Each row of a before or after table is a point. One or more steps were done to the points. Then noise was added and the rows were shuffled. The steps act on how far a point lies along the listed directions, d1 being the first. Name the steps. A step turns or swaps two directions, mirrors them in a line or flattens them onto one, adds a multiple of one to another, or multiplies one. Angles are multiples of 10 degrees, from the lower direction toward the higher: turns from -170 to 170, lines from 10 to 170 but not 90. Use the fewest steps. Two steps may share a direction if one is a turn and the other turns, adds or multiplies; they go together, in the order done. Otherwise the lowest direction goes first.
(in the rows, 128 means zero)

Directions:
(1): [114  77]
(2): [179 114]
Before:
[[157 206]
 [113 115]
 [108 180]
 [114  93]
 [149  74]
 [ 75 156]
 [141 166]
 [129  70]
 [147  89]]
After, 9 rows:
[[ 77 150]
 [150 164]
 [173 163]
 [167 135]
 [ 84  52]
 [ 80 107]
 [127 148]
 [189 152]
 [105 101]]
Steps: mirror d1 and d2 in the line at 80 degrees

Directions:
(1): [195 160 136 149  96 168 120 179]
(2): [139  69 151 137  86 174 104  76]
(3): [100 142 208  84 149 163 129 147]
Before, 14 rows:
[[ 30  95 139  74 178  82 158  68]
 [ 73 172 211  60 194 135 187 173]
 [ 88  70 193  94 109 171 136 114]
 [144  80 101 148 105 111 106 105]
 [200 111  88 177  64 154 116  93]
 [138 164  83 195 140  93 121 121]
 [163 164 108 158 116 106 150 189]
 [150 204 163  81 151 122 122 192]
 [ 79 179 113  91 170  63 143 156]
 [129 135 144 130 149 117 126 168]
 [ 56 135  49 108 154  47 141 108]
 [111 178 143 114 181  78 136 175]
 [182 155  68 162 120 105 136 174]
 [136 194 148 117 162 136 139 204]]
After:
[[144 117  46 160 106  78 153 151]
 [109 199 151  94 173 110 156 171]
 [133  83 164 115  75 169  93  78]
 [100 122 183  81 104 178 111 126]
 [ 95 155 205 132 153 158 111 120]
 [136  85 142 148 122 135 116 118]
 [113 158 148 103 156 103 132 175]
 [111 118 196  93 138 167 124 142]
 [175  41  76 179  55 152 136  48]
 [144 106 109 131 105 129 135 110]
 [143  68 167 143  94 153  89  78]
 [159  83 126 124  79 147  88  64]
 [117 100 175 124 113 154 130 127]
 [139  73 129 149  93 167 102  76]]
Steps: multiply d1 by 0; turn d2 and d3 by -160 degrees

Directions:
(1): [165 104  88  85  76 159 119 131  55 136 126 178]
(2): [175 172  43 183 123 149 116 140 147 104 149 105]
(3): [148 108 155 126 119 184 124 189 197 102 106 180]
(4): [167 158 111  87 120 104 102  86 186 194  86 142]
Before:
[[148 186  83 120 152 112 110  85 139 192 115  62]
 [151 153  88 187 115 179 134 191  78  75 159 122]
 [152 149 125  72 138  87 115  85 171 158 126 115]
 [107 125 127 145 108 163 140 156 117 122 149 136]
 [134 155  73 199 119 165 137 162 116  52 184  78]
 [147 113  67 189 138 162 125 209 141  39 163 116]
 [123 116 147 145 136 132 142 116 110 131 142  99]
 [174 166  90  65  96  94 118  47 135 198 112 123]
 [136 138 140 130 136 155 129 129 171 131 103 150]]
After, 9 rows:
[[131 125  89 156 129 198 138 176  52  90 160  99]
 [211 190  44 161 101 178 102 152 223 107 128 124]
 [150 108 151 124 118 156 132 134 139 138 123 138]
 [207 213  60 152 115 148  99 140 189 159 102 129]
 [101 146 141 154 157 118 143 107 134 123 130 103]
 [108 103 139 111 138 123 146 134  72  74 180 108]
 [114 114 105 122  95 138 162 109   8  92 185 107]
 [198 179  30 162 147 115  91 146 244 123 114 104]
 [127 154 120 125 113 137 126 124 166 165 123 132]]
Steps: turn d1 and d3 by 60 degrees; turn d3 and d4 by 140 degrees; multiply d2 by 1.3
